Every row gives one point. The window is the flat piece filled in between its corners: a triangle in 3 columns, a solid with four corners in 4, and so on. A path goes straight from each point to the next, and from the last back to the first. List the points from which the path goes on through the window.
(in the rows, 128 means zero)

Window (4 x 4)
[[146  78 107 138]
 [168 152 180 111]
 [ 93 123  52 151]
 [ 31 186 154 106]]
Path:
(1): [150 135 181 150]
(2): [169 118 154  68]
(3): [147 156 137  53]
(4): [107 135 195 182]
(5): [115 153 133 144]
(6): [109 158 109  78]
(7): [ 61 164  88  88]
(8): [ 57 174 111 163]
(9): [ 79 155 104 210]
(10): [ 78 148  63  62]
(11): [147 132 122 100]
(12): [154 139 142 190]
Through the window after points: none

Window (6 x 6)
[[129 115 161 125 123 152]
 [137  82  71 157 138 128]
 [152 140 132 125 142 138]
 [179 106  80   7 113 120]
 [140 107 139  92 161 136]
 [102 130 103 134 134 124]]
Path:
(1): [147 112 154  91 113  86]
(2): [141 117 155  93 131 111]
(3): [133 124 131  91 134 160]
(4): [123  99  93 113 138 169]
(5): [130 106 106 122 138 110]
(6): [159 111  98  78 133 104]
(7): [154 112  81  65 137 153]
(8): [100 128 111 153 153 189]
(9): [126 127 159 162 138  97]
(10): [148 114  96 103 120 111]
(11): [127 124  77  94 133 177]
(12): [140 113 109  94 132 188]
Through the window after points: 12

Window (8 x 8)
[[109  78  78 120 105 103 182 123]
 [ 70 104 195 161 137  89 151 132]
 [ 40  96 145  93 144 142 154 123]
 [127 184 196 118 172  65 168 146]
 [140 180  92 124  24  67 104 125]
 [203 172 129 164 146 173 163 147]
 [ 41 167 153 158 149  93 182 120]
 [249 131  35 158 165 166 101  94]]
Path:
(1): [ 95 140 110 139 127  95 134 148]
(2): [102 151 136 160 151 106 155 150]
(3): [107 150 165 125 116 142 189  38]
(4): [111 100 125 112 116 113 194  67]
(5): [ 97 116 103 138 131 104 147 171]
(6): [100 115  93 149 142 112 129 173]
(7): [132 115 118 132 113 135 161  91]
(8): [103 128 135 122 119 124 153  99]
(9): [100 114 106 134 131 112 138 225]
(10): [174 161  64 163 152 115 104 201]
(11): [182 146 105 154 125 130 145  94]
(12): [114 130 186 120 123  87 172  84]
(13): [ 65 139 146 173 168 103 127 210]
(14): [120 166 101 144 144 102 112 212]
(15): [131 155 118 130 106 103 157  90]
(16): [111 137 129 127 110  90 146  85]
Through the window after points: 2, 4, 8, 12

Window (9 x 9)
[[ 50  73 174  84 155  55 176 163 180]
 [118 109 144  58 178 159 180 115 164]
 [141 114  81 198  96 104 107  31 183]
 [140  89 147  79 141 174 124 151 145]
 [166  67  32 150 174 128 120 152 128]
 [ 59 157 204 113 173 169 107  73 159]
 [172 110 136  79 172  48   7  99 144]
 [169 198 128 129  83 106 178 101 167]
 [173 116 161 140 139  90 164 116 162]]
Path:
(1): [155 104  98 117 154 121 118 146 209]
(2): [151 117 135 106 145 151 106 156 205]
(3): [129  94 141 101 128 136 148 103 115]
(4): [158 108 105 123 117  78 141  92  99]
(5): [166 111 107 116 139  92 114 136 196]
(6): [171 132 104 129 162 121  85 133 220]
(7): [151  96 115 110 145 107 108  91 108]
(8): [143 138 120 117  96  99 149  93  73]
(9): [158 143 113 130 134 110 134 114 189]
(10): [163 113 125 130 138 115 118 132 218]
(11): [145  93 119 111 120 110 161 101  89]
(12): [113  85 111 118 133 101 138 119 114]
(13): [151  97 105 132 186 120 130 157 231]
(14): [124 117 151 126 158 117 142 151 235]
(15): [125 113 154 102 127  82 164 108 117]
(16): [174  90 122  78 132 103 155 106  70]
Through the window after points: 2, 8, 12, 14

Window (11 x 11)
[[ 74  77  88  94 125  91 140 171 143 130 140]
 [161 122  58  80 129 115 164 161 133 114 114]
 [120 107  70 114  80 161 149 216 149 113 149]
 [142 103 245  92 125 138 125 102  59 112 117]
 [122  99  80 126  50 103 140 144 150 146 107]
 [135 138  79 132 115 114 139 202 142 196 136]
 [104 168  95  90  86  97 204 183 134 117 145]
 [105 154  75  70  89 122  98 166 159 133 139]
 [141 130 249 140 160 143 139  91 143  93 102]
 [ 92 125 194 138 149 183 133  72  79 131  86]
 [141 175 176 159 144  94 133 153  71  47 106]]
Path:
(1): [118 147 136  91 118 107 144 186 135 138  66]
(2): [101 138 125  94 122 132 128 178 127 115  64]
(3): [111 116 131 119 118 118 143 121 116 129 165]
(4): [139 136 125 124 128 136 144 106 108 105 178]
(5): [118 135 152 113 125 121 139 203 114  97  78]
(6): [118 123 113 102 100 126 147 222 117 120  80]
(7): [120 129  76 115 101 113 136 145 121 122 171]
(8): [128  99 112 143 113 121 123  94 122 141 194]
Through the window after points: 2

Window (12 x 12)
[[137 158 129 156 165 129 101 100 118 148 127 119]
 [163 152 123 131 153 156 159 110 104 102 159 136]
 [151 126 140 152 179 124 140 189 136 148 110 144]
 [121 155 137 136 122 126 124 113 142  51 159 144]
 [ 96  97 126 131 159 168 123 131 114  68 154 131]
 [124  88  47  96 127 123 127 108 151 124 109 162]
 [139  92  75 165  92 146 130 112 147 139 115 145]
 [104 104  41  68   7 128 110 122 121 123 117 150]
 [124 102 155 138 129 115 151 130 146 161 153 142]
 [ 81 141 129 169 173 142 245 143 125 143 104 151]
 [143 106 166 150 150 117 135 118 103 107 110 149]
 [146 127 150 124 160 165 131 123 155 125 100 129]]
Path:
(1): [126 129 103 150 132 161 112 128 132 132 137 189]
(2): [129 113 104 133 124 137 144 125 140 120 125 120]
(3): [142 101 111 141 123 101 155 133 128 107 125  81]
(4): [123 111 120 146 130 157 123 116 126 124 121 176]
(5): [110 115 106 135 120 137 134 125 141 128 117 166]
(6): [118  89  94 128 120 102 159 138 145 114 114  85]
(7): [148 108 108 133 129 110 126 114 130  83 141  75]
(8): [137 123 128 118 125 155  94 119 127 111 140 176]
Through the window after points: 3

Window (14 x 14)
[[171 148  83 183 145 163 152 101  97  84 135 155 140 134]
 [141 101 186 161 160 167  82 129 192  83 108 152  77 109]
 [155  92 158 169  75 110 207 188 188 187 153 129 120 147]
 [110  98 112 208 110 110  99 187 124  99 134 109 196 155]
 [203  95 138 168 139 169 118  81  75 227 180 162  76 110]
 [189 105 145 187  64  62 119 142 170 129 134 106  99 160]
 [ 81 197 188 150 154 149 114 192 146 125 147  72 125 119]
 [ 63  98 134 191  99  63 186 179 128 162 232 140 146 173]
 [183 148 158 168 167 136 129 159 231 104 166 127 156 123]
 [161 100  93 153 190  58 181 143 102  77  96  54 149 152]
 [ 94 113 110 100 179 169 142 114 173  53 161  56 159 109]
 [129 126 109 208 110 103  69 138 163 193 102 170  74 137]
 [183 113 192 133  99  99  84  68 109 199  91 151 150 178]
 [181 136 137 210 188 174 196  41  90 169 143  79 111 107]]
Path:
(1): [140 125 123 169 115  89 154 125 112 142 147 122 154  92]
(2): [127 115 131 169 117 111 141 123 117 128 138 127 132 102]
(3): [134 105 131 177 135 136 133 127 113 143 144 114 121 167]
(4): [141 120 108 172 148 141 135 167 150 143 151 103 112 249]
(5): [139 105 134 183 115  91 142 135 120 117 143 122 157  90]
(6): [157 124 146 180 132 116 142 108 126 138 135 119 135 100]
(7): [159 117 130 177 152 153 143 103 135 144 142  93 117 181]
(8): [160 113 102 192 164 142 162 156 142 139 143  83 127 228]
Through the window after points: 4, 6

Window (14 x 14)
[[162 156 143 150 176  99 117 157  91  80 200 130 176 134]
 [109  97 152 141  64 128 128 199 135 175 110 224 154 131]
 [113 160 127 129 126 140 155 115 151  99 127 132 157 122]
 [105 119 161 151  72  79 142 120 149 101  98 155  82 121]
 [128 155 146 143 125 162 114 150  62  73 118 146 172 120]
 [121  75 155 108 103 158 121 145 133 144 149 120 145 136]
 [ 99 102 112 104 116  95 182  80  96  81  89 137 154 102]
 [132 111 106 202 174 164 134 109 175 137 112 150  68 127]
 [161 104  78 137  78 120  95 178 112 124 113 102 155 133]
 [138 111 146 132 139 155 115 211 141 173  91 146 131 123]
 [133 109 119  98 150 147  74 161 138 114 107 152 166 134]
 [171 127 153  91  61 106 142 145  90 111 127 171 125 140]
 [146  77 161 134 133 196 160 162 160  81 134 153 126 100]
 [ 83 142  96 156 152 167 143 147 157  82 116 152   7 125]]
Path:
(1): [125 111 129 122 122 134 127 139 138 128 131 149 122  93]
(2): [125 105 124 148 136 133 141 153 150 118 111 149 110 156]
(3): [136 120 132 148 129 148 136 156 135 109 117 152 116 149]
(4): [131 132 134 139 124 155 103 150 139 123 139 148 103  86]
(5): [116 124 151 129 111 128 123 133 114 128 131 146 120  54]
(6): [125 108 119 126 115 147 143 147 132 102  99 146 136 151]
(7): [131 112 143 149 120 153 132 181 144 111 113 150 119 151]
(8): [139 122 134 117 122 163  95 140 139 128 153 157 111  66]
(9): [124 124 128 138 102 129 132 143 131 125 127 155 117 103]
(10): [127 109 159 146 109 118 156 155 130  95 104 138 138 167]
(11): [117 111 132 146 137 149 140 147 137  87 114 141 127 137]
(12): [104 132 116 139 151 139 119 135 132 133 151 152 104  40]
(13): [132 129 130 136  98 129 117 133 135 117 141 160 119  88]
(14): [124 111 130 149 123 132 149 128 127  98 111 151 114 155]
(15): [136 119 142 122 104 122 145 159 118 115 106 151 134 155]
(16): [136 116 131 121  96 130 125 146 119 126 125 163 133 100]
Through the window after points: 15

Window (14 x 14)
[[158 115 119 121 152 177 161 119 170 166 202 107 124 107]
 [ 81 150 108 171 152 141 110 137 111 135  87 143 136 102]
 [129 105 191 141 190 179 173  67 128 133 215  99 155 124]
 [ 92 120  84 114 168  76 110 141 128 130 108  97 179 162]
 [105  52 144 163 105 133 167  54 122 198 207 118 125 108]
 [157 183 164  99 102 135  94  14  92 129 147 170 124  93]
 [ 68 135  86 126 124 119 141 208  76 120 149 117 194 151]
 [119 179 178  94  79 171 159   7 144 170 100 131 127  93]
 [115 100  84 118 155 147 122 184  64 162  79 102 155 174]
 [156  74 173 131 114 136 151 113 146 102 152  82 122 122]
 [156 149 159 142  74 176 110  24 167 131 108 158 142 172]
 [ 94 115 198 104  97 174  85  59 153 202 143 157 137  91]
 [ 65  95 105  86 157 162 152 140 127 141 105 186 119 132]
 [118 114 141 134 143 104 159 171 122 186  95 170 159 146]]
Path:
(1): [ 72 161 157 107 127 123 104 107 154 172 152 151 116 177]
(2): [155  87 131 129 125 151 139  95  96 144 109 128 181  64]
(3): [130  83 130 131 139 147 148 109 139 149 111 144 183  88]
(4): [ 95 118 134 134 131 137 135 112 129 155 148 111 130 149]
(5): [117 146 151 119 133 138 127 114 122 145 130 127 126 143]
(6): [138 100  97 113 162 163 149  89 125 135 129 143 208  82]
(7): [144  89 110 125 142 141 136 139 126 144 107 123 213  83]
(8): [ 91 143 155 118 123 134 134  84 137 161 164 120  85 167]
Through the window after points: 1, 7

Window (14 x 14)
[[108 135 119 105 111 178 146 157  63 100 129 185 111 135]
 [123 164 119 154 169 132 132 108 135 106 156 124 146 152]
 [152 104 129  75 140 131 170 126 140  94 119 133 188 132]
 [110 143 120  89 134 138 125  85 147  79 158 111 147 140]
 [110  78 104 125 159 163 136  89 113  84 127 125 161 116]
 [133 112 135 112 138 132 179 139 151  78 130  93 115  98]
 [131 111 141  97 112 124 133 139  93 128 176 100 149 129]
 [107 163  81 152 110 125 108 116 108 127 123  80 148 136]
 [159 103 146  97 154 138 115 143 160  98 105  86 141 130]
 [ 88 115 119 110 126 134 125 187 135  88 142 125 158 108]
 [ 84  93 101  93 143 110 108 133 140 226  80 125 133 104]
 [142  88 134 115 112  97 120 121 173 153 103 166 124 118]
 [109 115 115 137 113 187 144 167 177 120 137  80 141 107]
 [171 169   7 165 164 161 125  89  99  87 180 127  71 154]]
Path:
(1): [101  94  96 115 134 144 169 148 138  83 152 116 117 189]
(2): [154 136 123 121 142 146 137 112 127  79 138 116 154 108]
(3): [130 169 106 117 148 143 130 130 139  99 136 117 141  67]
(4): [108  83 132 107 126 134 149 119 142  96 142 106 135 176]
(5): [111  94 122 111 145 110 127 138 158 111 131  86 133 164]
(6): [127 133 114 116 131 139 135 115 138 124 138 118 147  98]
(7): [134 145 104 125 133 149 111 131 147  97 141 116 148  90]
(8): [109  96 103 128 127 157 165 138 143 127 139 104 111 168]
(9): [117  95 109 109 130 128 148 132 134 118 131 137 126 140]
(10): [162 138 143 109 146 151 109 109 158 110 129 137 150  80]
(11): [153 141 124 117 139 152 127 121 118  99 153 119 148 103]
(12): [116 111 103 124 141 129 150 114 142 116 125 108 116 153]
Through the window after points: 3, 7

Window (14 x 14)
[[ 69 101 139 126 118 153 157  96  62 153  43 117 152 135]
 [111 191  43  71 114 182  72 119  62  78 106 165 123  95]
 [121  83  88 110 127  75 113  91  43 222 205  92 137 107]
 [ 71 159  98 100 124 107 102 117  38 138 169  23 134 169]
 [166 158 100 110  76 153 129 122 225 105 103 134  25 105]
 [141 221  98  55 221 143 177  96 125 206  77 174  54 135]
 [ 28 139 150  71 154 149  90  82 196 201  85 229 147 116]
 [132 194 168 147  52 191 205  66 123 140 118 168 153 133]
 [102 152 223  90 136 234 101 132 141  83  60 191  70 113]
 [130 148 112 149 239 218 110  61 143 116  77 164  89 114]
 [203 179 127  94  86  71  62  92 147 156 104  80 114 130]
 [157 173  78 172 102 111  81 198  88 141 181  66 154  73]
 [112 174 138 180 133  83  43 130 149  66 107 225 105  88]
 [102 169 129  44 136 100 169 151 130  97 179 130 182  47]]
Path:
(1): [147 159  96 143 102 136 112 164 110 130 136 130 134 132]
(2): [148 139 106  96 124 141 139  96 140 130 137 185 122 177]
(3): [ 67 189 153 105 138 145  89  72 102 153  68  90 100  53]
(4): [ 95 168 127 126 100 154 108  81 130 151 123 130  89  35]
(5): [110 154 137  79 158 148 154 116 142 141 110 193 176 182]
(6): [181 114  91  95 132 167 148 121 118 141 105 179 153 220]
(7): [ 43 219 138 122  97 148 114  84  75 122 108 101 104  23]
(8): [ 98 163 140  91 117 161 129  73 109 139 103 146 102  91]
(9): [125 158 101 103 146 134 133 106 127 155 108 170 147 183]
(10): [141 150  93 141 136 121 124 171 137  95 152 223 137 179]
(11): [ 96 176 146 123 136 124  82  89 128 132  86 149  98  75]
(12): [114 181 115 110 121 139 110 106 134 145 125 132  88  71]
(13): [163 158 121  99 126 135 101 151 142  98 127 158 155 179]
(14): [133 117 100  91 145 149  96 169 116 107 151 173 144 202]
(15): [ 77 208 139 148 117  94  95  68  98 121  99  97  97  31]
(16): [109 164 114 130 133 125  87 126  96 141 132  83 129  48]
Through the window after points: 4, 6, 10, 14, 16

Window (14 x 14)
[[114 151 126 120 145  41 192  90 140 205 129 156 149 153]
 [184 100 142 149 206 118 191 166  95 196 104 101 148 156]
 [143  92 196 132 228 214 127 126  77  65 145 162 151 173]
 [132 105 132 169  90  55  79 157 212 137 162 134 132 118]
 [152 160 165 166 249 170 108 137  29 181  73 113 174 192]
 [120 102 101 124 137  81 128 109  96 151 198  90 154 142]
 [138  97 125 180 209 174 136  94  98 151  62  95 132 106]
 [114 124  74 134  94 124  92 186 147 126 167 160  89  72]
 [151 110 155 120  62 118  99 133 123 156 157 130 132  63]
 [171  89 150 153 143 189  86 112  78 109 150 150  70 189]
 [ 80 110 140 120  93 129 137 155 168 167 143 103 130 159]
 [130 130 163 128 141 147  80 136 160 136 211 117  60  94]
 [113 101 200 235 222 187 163 138  37 139 117 139 133 164]
 [117 103 191 143 169 142 114 149  66  54 106 106  66 121]]
Path:
(1): [ 82  39 172 144 182 143 100 133 100 177 134 156 108 129]
(2): [108  68 143 151 160 104 120 133 106 190 124 161 121 126]
(3): [146 167 156 157 156 147 156 152 129 107 159  71 147 133]
(4): [158 147 135 193 125 185 126 114 128  76 174  99 129 141]
(5): [112  98 181 134 183 127 108 149 105 163 146 141  91 119]
(6): [118  80 156 151 179 106 139 133  93 161 125 145 132 148]
(7): [139 156 139 156 157 121 169 117 115 166 140 119 138 145]
(8): [163 179 142 187 119 133 151 138 117 114 145 118 122 159]
(9): [107  69 153 113 190 136 104 146 118 167 121 146 129 121]
(10): [142  80 164 143 188 144 113 125  77 156 119 134 118 144]
(11): [146 171 123 156 153 186 166 151  86  90 151 110 116 165]
(12): [135 144 161 191 164 155 159 141  91 127 134 115 137 158]
Through the window after points: 4, 6, 12

Window (14 x 14)
[[153  46 151 108 134  76 116 155 189 141 219 149 107 103]
 [150  38 171  83 200 152 119 159 123 214 194 144 108 116]
 [106 135 202 164 166 181 110 139 133  94  92  88  99  63]
 [176 212 136 163 124  84 202 124 133 102  79 122 191 176]
 [112 207 111  99 100  98 177 135 189 158  64  99 196 123]
 [ 83 190 173 134 131 174 111 129 111 122 127 121  28 126]
 [157  62 200 112 175  60  94  92 149 224 209  99  99  96]
 [132 214 111 114 129  81 110 136  96 106  90 140 194 104]
 [105 178 139 104 137 116 146 122 137 106 163  66 203 157]
 [ 66 177 101 175  96  93 186  95 114 125  87 134 215 138]
 [108 103 205  73 155 164 109  71 126  92  98 136  69 115]
 [117 150 138 140  84  82 115 159 119 124  61  89 182 185]
 [ 78 113 156 118 232 114 110 131 143 112 111 109  52 123]
 [181  33 107  92 157 105 127 114 122 173 191  73  76  88]]
Path:
(1): [152 168 193 103  97  87 194 164  98 145 117  96 114  83]
(2): [136 103 163 105 125  66 174 139 120 121 131  89 148 108]
(3): [128 179 113 142 169 157  73 101 186 164 148 139 166 167]
(4): [192 187 158 124 160 125   9 113 181 158 170 107 162 158]
(5): [ 85 134 125 115 115  71 249 131  92 116  87 118 147 129]
(6): [ 74 188 166  57 180  90 151 182  23 154 122 144 130  21]
(7): [138 139 155 170 132 148 104 109 171  95  99  95 133 133]
(8): [112 129 127 122 159 137 118 120 153 125 117 123 131 143]
Through the window after points: 6

Window (14 x 14)
[[185 131 184 167 188 199 177 193 130 106 148 161 124 136]
 [115 148 101 182  66 152 163 115 175  71 101 203 148 100]
 [243 137  19 149 201 156 158  73 186 133 116 124 211 182]
 [128  86 101 127  69 195  86 118 216 191  96 113 175  75]
 [ 89  97 164 154 132 109 189 134  78  37  69  53 190 155]
 [139  61 147 147  34  91 120 161 193 146  95  85 138  96]
 [192 135 120 152  83 132 150 147  61 212  66 183 226 114]
 [190  44 142  33  81 193 114 120 144 235 132 203  89 113]
 [ 89 148  72 185  92 192 182  84 101  92 236 138 177  94]
 [ 90 136  84 191 117 153 213 179  90 108  92 169 140 149]
 [154 160 109 114  97 153 133 113 176 137 131 115  90  70]
 [125  75 142 140 200 119 122  85 143 126 124 163  65 146]
 [147 200 135 163 130 140 225 163 230 164 121 203 187  90]
 [136 120  98 123 147 160 133 203 131  87 157 129 214 101]]
Path:
(1): [145 144 141 117  91 149  98 130 142 135 135 145 146 160]
(2): [168  70  92 160 148 168 205 139 147 126 107 129 127  49]
(3): [138 107 100 185 136 152 183 132 137 104 111 131 175  87]
(4): [123 148 111 152 109 147 148 146 149 106 126 130 173 137]
(5): [151 165 111 140 120 164 134 128 144 137 129 160 164 163]
(6): [178 109  92 147 150 172 168 124 145 138 113 148 171 102]
(7): [164  77  97 135 119 163 169 135 135 124 131 161 162  67]
(8): [109 173 148 124 130 160  96 159 140 152 150 128 157 192]
Through the window after points: 7
